Every row gives one point. Each table stands for the endless flat space through its points: a line for two points, a plane for three, and so on. The two share one point or none. Which?

First, 3 rows:
[[.22, -.03, .18, .45],
[.27, .02, .11, .43],
[.17, -.23, -.26, .11]]
Second:
[[.11, -.07, .10, .56],
[.27, .01, -.14, .20]]
They share: no point

First:
[[.21, .24, .27, -.17, -.10, -.39, -.05, -.10],
[.18, .20, .24, -.21, -.03, -.48, -.10, -.17]]
Second (3 x 8):
[[.31, .24, .43, -.23, -.32, -.37, .23, -.06],
[.41, .26, .24, .08, -.22, -.25, .00, -.07],
[.21, .44, .18, .12, -.12, .03, -.22, .19]]
They share: [.27, .32, .33, -.09, -.24, -.21, .05, .04]

First (2 x 11):
[[-.02, -.34, -.25, .31, .03, .31, -.21, -.14, .22, -.03, -.12],
[-.08, -.44, -.13, .45, -.13, .45, -.05, -.08, .18, .13, .04]]
Second (2 x 11):
[[-.01, -.26, -.21, .11, .12, .10, -.19, -.17, .32, -.04, -.23],
[-.05, -.34, -.45, .39, .08, .42, -.43, -.21, .08, -.16, -.19]]
They share: no point

First:
[[.20, .06, -.11, .01, -.27, .28, -.08, .14, -.03, -.01, .10, .07, -.37, -.44],
[-.02, -.10, .31, .13, -.17, .08, -.14, -.24, -.43, -.53, .00, -.19, -.21, -.30],
[-.05, -.18, .26, .13, -.12, .08, -.23, -.19, -.35, -.45, .07, -.22, -.17, -.25]]
Second, 3 rows:
[[.01, -.15, -.05, .08, -.03, .17, -.22, -.01, -.07, -.10, .24, -.16, -.22, -.33],
[.05, -.03, .03, .18, -.05, .09, -.16, .13, .09, .04, .16, -.28, -.26, -.21],
[-.01, -.12, -.10, .09, .06, .16, -.15, -.07, -.07, -.09, .29, -.20, -.23, -.39]]
They share: [.03, -.18, .00, .07, -.12, .18, -.29, .05, -.07, -.11, .19, -.12, -.21, -.27]

First (4 x 20):
[[.00, .11, -.17, -.03, -.41, -.01, .20, .12, .19, -.34, -.01, -.48, -.03, .25, -.15, .49, .27, .41, .27, -.04],
[-.15, .11, -.16, .08, -.50, .03, .06, .08, .37, -.35, -.16, -.78, .02, .32, -.46, .64, .27, .51, .46, -.11],
[.11, .19, .01, .00, -.32, -.16, .16, .23, .11, -.08, -.06, -.44, .12, .51, -.25, .57, .11, .36, .18, .11],
[-.04, .43, .05, .05, .11, .33, .04, -.10, .39, -.48, -.13, -.16, -.11, .31, .11, .31, -.37, .11, .35, .28]]
Second (2 x 20):
[[.29, .25, -.09, -.10, -.24, .11, .39, .19, .09, -.22, .20, -.01, .09, .36, .24, .33, .19, .13, .28, .00],
[.22, .24, -.08, -.10, -.19, .07, .33, .15, .08, -.27, .14, -.05, .01, .31, .22, .32, .11, .17, .19, .08]]
They share: [.15, .23, -.07, -.10, -.14, .03, .27, .11, .07, -.32, .08, -.09, -.07, .26, .20, .31, .03, .21, .10, .16]

First:
[[-.15, .13, .01, .16, .14, -.14, .04, -.24, .13, .24, .32, -.03, -.17, -.09, -.06, .11, .23, -.23, -.06, .13, .37, -.07, -.07, .29],
[.11, -.02, .43, -.26, -.03, -.18, -.05, -.09, .01, .39, .30, -.28, -.09, -.33, .42, .05, .44, -.26, .31, -.15, .14, -.19, -.29, .34],
[.07, -.02, -.05, .22, .01, -.10, .19, -.09, .13, .27, .10, .04, -.01, .03, -.06, .17, .32, -.26, -.01, .17, .18, -.31, -.33, .30]]
Second, 4 rows:
[[.31, .30, .22, -.02, .31, .16, .09, -.14, .00, -.03, .15, -.21, .09, -.04, .25, .29, .03, -.01, .02, -.07, .20, -.49, -.17, .43],
[-.02, -.06, .18, .08, -.14, -.27, -.03, -.09, .03, .36, .18, .02, -.23, -.09, .12, .09, .36, -.31, .17, .04, .23, -.02, -.18, .29],
[-.07, -.15, -.03, .04, -.02, -.28, -.04, -.04, .17, .38, .16, -.01, -.03, -.17, .10, .03, .37, -.39, .14, .09, .25, -.09, -.25, .19],
[-.09, -.06, .10, .06, -.05, -.24, .05, -.14, .12, .41, .27, -.05, -.15, -.16, .05, .05, .43, -.33, .10, .09, .24, -.09, -.25, .27]]
They share: [.01, .03, .13, .04, .04, -.14, .06, -.14, .09, .30, .24, -.09, -.09, -.13, .10, .11, .33, -.25, .08, .05, .23, -.19, -.23, .31]

First:
[[.45, -.23, -.51, -.21, -.07, .05, .47, -.01, .46, -.38, .05, -.07, .36, -.25, .33, -.12, .00, -.02, .14, -.02, -.40, -.20, -.43, .14],
[.09, .31, .03, -.21, -.37, -.13, .17, -.37, -.02, -.08, .53, -.01, -.12, .11, .09, .12, .48, .16, -.10, -.02, .08, .34, .05, .26]]
Second (4 x 24):
[[.22, .24, -.33, -.15, -.47, -.02, .38, -.15, .09, -.34, .05, .02, .17, .05, .05, .21, .33, -.10, .15, -.20, -.24, -.07, -.08, .08],
[.42, .06, .16, -.13, .01, -.04, .32, -.23, .36, .00, .59, .31, -.02, -.31, .46, -.10, .09, .00, -.04, .03, .11, .29, -.38, .33],
[.36, -.18, -.43, -.43, -.22, .03, .38, -.07, .12, -.54, .20, -.34, .28, -.09, .02, -.04, .18, .08, .04, -.03, -.10, -.01, .03, .21],
[.32, -.12, -.48, -.41, -.31, .04, .38, -.09, .06, -.56, .11, -.35, .30, -.03, -.02, .04, .21, .06, .06, -.07, -.17, -.07, .06, .13]]
They share: no point

First:
[[.04, -.33, -.11, .19, -.07, .09, -.03, .28, -.60, .47, .58, -.50, -.09, .02, .09, .11, .07, -.36, .47, .09, .27, -.27, -.27, .17],
[.27, -.20, -.14, .28, -.05, .02, .08, .29, -.37, .51, .31, -.60, -.07, .12, -.09, -.11, .28, -.23, .32, .08, .19, -.36, -.25, .16],
[.19, -.57, -.03, -.12, -.20, .45, -.48, .00, -.49, .09, .43, -.05, -.13, .10, .29, .28, -.15, -.12, .21, .04, .15, -.40, -.30, -.02],
[.06, -.35, -.02, .13, -.14, .17, -.13, .26, -.55, .33, .49, -.36, -.07, .09, .12, .16, .04, -.29, .38, .02, .31, -.24, -.28, .07]]
Second, 2 rows:
[[.16, -.36, .10, .13, .05, -.06, .09, .28, -.21, .50, .10, -.32, .21, .08, .15, .26, .22, .12, .29, -.24, .15, -.12, -.06, -.07],
[.36, -.20, .02, .17, -.27, .26, -.19, .24, -.29, .14, .14, -.32, -.11, .32, -.09, -.10, .22, -.16, .09, .00, .31, -.36, -.34, -.03]]
They share: [.31, -.24, .04, .16, -.19, .18, -.12, .25, -.27, .23, .13, -.32, -.03, .26, -.03, -.01, .22, -.09, .14, -.06, .27, -.30, -.27, -.04]

First (2 x 24):
[[.16, .38, -.44, -.01, -.17, .01, .10, -.31, .22, -.43, .46, .14, -.19, .20, -.23, -.18, .04, .06, .03, -.26, -.16, .11, -.05, -.18],
[.16, .06, -.24, -.17, -.21, .05, -.14, -.07, .06, -.11, .18, .10, -.11, -.04, -.35, -.14, .24, -.10, -.17, -.18, -.04, .27, .31, -.30]]
Second, 4 rows:
[[.17, .24, -.16, .00, -.29, -.21, -.21, -.16, -.12, -.54, .67, -.23, .13, .33, -.06, -.39, .14, -.21, -.14, -.29, -.30, .11, .00, -.65],
[-.25, .42, -.28, -.16, -.01, -.14, -.45, .29, .16, -.12, -.05, .19, -.27, .25, -.35, -.36, .25, .33, .02, -.37, -.13, .46, .28, -.09],
[-.09, .42, -.15, -.06, -.14, -.28, -.50, .15, -.08, -.44, .35, -.08, -.06, .41, -.13, -.47, .20, .08, -.02, -.37, -.29, .27, .05, -.42],
[-.13, .42, -.18, -.08, -.11, -.24, -.43, .15, .00, -.36, .27, -.03, -.09, .37, -.17, -.44, .21, .15, -.06, -.37, -.27, .34, .14, -.35]]
They share: no point

First, 3 rows:
[[-.14, -.05, .13, .05, -.50, .12, .16, .07, .38, .01, .19, -.06, .56, -.43, -.11, -.16, -.02, .15, .19, .04, .44, .01, -.36, -.24],
[.16, -.30, -.02, -.35, -.15, .42, -.14, -.33, .18, .36, -.61, -.06, .01, -.13, -.36, -.16, -.52, .35, .04, -.31, .29, -.29, .19, .11],
[-.20, -.10, .14, -.39, -.31, .50, -.10, -.37, .14, .36, -.33, .22, .29, -.17, -.52, .12, -.28, .51, .08, -.35, .13, -.37, -.17, -.17]]
Second (4 x 24):
[[.24, .00, .00, -.42, -.12, .60, -.04, .05, .48, .18, -.11, .27, .38, -.59, -.19, .00, -.53, .34, -.09, -.29, .38, -.39, -.05, .01],
[.13, -.02, .00, -.08, -.33, .52, -.06, -.04, .63, .29, .12, -.28, .58, -.30, .06, .13, .00, .41, -.17, -.48, .13, .16, .14, .00],
[-.42, -.40, .14, -.06, -.40, -.02, .12, -.49, -.16, .28, -.41, .05, .04, .03, -.51, -.20, -.29, .20, .41, .11, .42, -.31, -.31, -.19],
[.03, -.07, .11, -.24, -.40, .37, -.09, -.10, .32, .16, -.26, -.07, .37, -.30, -.33, -.14, -.17, .35, .08, -.25, .24, -.10, -.10, -.13]]
They share: [-.05, -.15, .08, -.20, -.33, .32, -.01, -.18, .25, .22, -.22, .01, .30, -.26, -.30, -.09, -.26, .31, .11, -.18, .31, -.19, -.12, -.10]

First, 5 rows:
[[.06, -.06, .08, .04, .09, .20, -.19, -.07, -.06, .12, .09, -.45, -.63, .04, -.02, -.25, -.27, .54, .31, -.30, .69, -.49, .33, .22],
[-.12, -.08, -.18, .07, -.18, -.05, .24, .31, -.08, -.17, -.11, .05, -.59, -.33, -.08, -.35, -.10, .17, .22, -.48, .36, -.33, .45, .15],
[.48, .14, -.18, -.42, -.19, -.22, -.03, .09, -.54, -.54, .27, .23, -.05, -.16, -.30, -.07, -.13, .22, -.29, .08, .21, .13, -.01, .08],
[.03, -.04, -.16, -.08, -.52, -.03, .10, .27, -.19, -.23, .00, -.09, -.31, -.31, -.12, -.70, -.36, .07, .24, -.43, .43, -.44, .33, .00],
[.36, .00, -.01, -.26, .45, -.07, -.13, -.10, -.33, -.21, .24, .12, -.48, .10, -.26, .47, .18, .63, -.20, .15, .36, .11, .03, .31]]
Second:
[[.37, -.60, .16, -.25, -.19, -.27, -.40, .16, .15, -.17, .06, -.07, -.22, -.21, -.25, -.45, .34, .05, -.10, -.09, .39, -.42, .37, -.26],
[-.23, -.03, -.42, -.30, -.27, -.37, .13, .29, -.40, -.51, .27, .21, -.13, .29, -.35, .12, -.49, .56, .05, -.18, .03, -.08, .41, .24],
[.08, -.66, .00, -.28, -.45, -.30, -.62, .19, -.07, -.19, .02, .05, -.38, -.19, -.23, -.52, .13, .36, -.50, -.26, .54, -.35, .41, .03],
[-.01, .04, -.40, -.47, .01, -.21, .32, .14, -.49, -.61, .10, .25, -.10, -.01, -.05, -.11, -.24, .27, .26, -.11, .01, .16, .21, .12],
[.24, -.44, -.16, -.65, -.03, -.03, -.25, -.07, -.47, -.48, -.29, .24, -.37, -.65, .35, -.88, .34, .05, -.25, -.22, .49, .23, .06, .04]]
They share: no point

First (4 x 24):
[[.14, -.21, -.31, .18, -.50, .01, .20, -.16, -.45, -.12, .29, -.62, .33, .01, -.12, -.24, -.44, .42, -.14, .12, -.42, -.08, .05, -.20],
[.24, -.32, -.43, .09, -.17, -.05, -.20, .14, -.17, .15, .24, -.04, .26, -.29, .54, .07, -.30, .48, .42, .03, -.43, -.05, .09, .18],
[-.07, -.11, -.06, .33, -.29, .13, -.09, -.01, -.77, -.18, .07, -.56, .38, .05, .20, .01, -.33, .42, .10, -.15, -.38, .11, -.07, -.04],
[.32, -.31, -.47, .06, -.41, -.14, .04, -.04, -.10, .03, .27, -.29, .19, -.18, .13, -.13, -.37, .36, .07, .21, -.34, -.18, .08, -.09]]
Second:
[[.09, -.35, -.29, -.18, .09, .27, -.36, .35, -.28, .04, -.09, -.18, .17, .13, .35, .01, -.01, .09, .18, -.16, -.21, -.05, -.06, -.18],
[.37, -.07, -.45, .29, -.57, -.31, .17, -.22, -.20, .15, .25, -.47, .28, -.35, .07, .14, -.43, .44, .24, .30, -.37, -.19, .03, .04],
[.11, -.43, -.29, -.06, -.01, .21, -.34, .37, -.46, .12, -.03, -.20, .25, .17, .25, .03, -.09, .13, .24, .26, -.25, -.07, .26, -.08],
[.05, -.53, -.09, .27, -.40, -.17, -.36, .08, -.35, -.62, .18, -.01, -.02, -.06, .56, -.43, -.49, .39, -.14, -.10, -.16, .05, -.03, -.08]]
They share: [.22, -.25, -.33, .14, -.33, -.10, -.10, .02, -.26, -.03, .13, -.29, .19, -.14, .25, -.01, -.31, .32, .15, .09, -.28, -.10, .00, -.05]

First:
[[-.06, -.16, .04, .21, -.15, -.11, .24, -.10, -.10, -.25, -.09, .26, .08, .15, -.02, -.30, -.09, -.07, .18, .14, .31, .11, -.35, .23],
[-.34, -.40, .16, .01, -.11, .17, -.12, -.46, -.46, -.25, -.01, .10, .20, .31, -.02, -.10, -.41, -.15, .06, .42, .15, .11, -.23, .51],
[-.18, -.37, .04, .45, -.03, -.08, .30, -.01, .11, -.19, -.27, .47, .20, .42, -.20, -.42, -.30, -.25, .21, -.07, .22, -.01, -.29, .02]]
Second (6 x 24):
[[-.47, -.54, .06, .02, -.75, -.08, -.02, -.37, -.07, -.34, -.47, .32, .13, .51, -.25, -.46, -.25, -.15, .02, -.10, .09, -.35, -.44, .19],
[-.25, .01, .24, .35, -.17, -.21, .36, .09, -.05, -.35, -.09, .43, .14, .18, -.01, -.22, -.72, -.09, -.12, .02, .15, .10, -.60, .34],
[-.30, -.11, .47, .33, .14, -.09, .95, .17, .03, -.04, .30, .44, .62, -.03, -.16, -.23, -.23, .13, .23, -.09, .44, .06, -.16, .41],
[-.25, -.03, .40, .36, .05, -.12, .89, .05, -.04, -.13, .29, .40, .45, -.09, -.06, -.14, -.29, .15, .28, -.05, .38, .07, -.07, .38],
[-.24, -.03, .30, .16, .42, .00, .70, .10, -.14, -.09, .44, .26, .51, -.18, .00, -.21, -.07, .07, .18, .14, .61, .33, -.17, .18],
[-.23, -.41, .29, .29, -.51, -.09, .12, .00, .07, -.10, -.53, .50, .32, .62, -.40, -.52, -.37, -.23, -.15, .06, -.05, -.28, -.68, .55]]
They share: no point
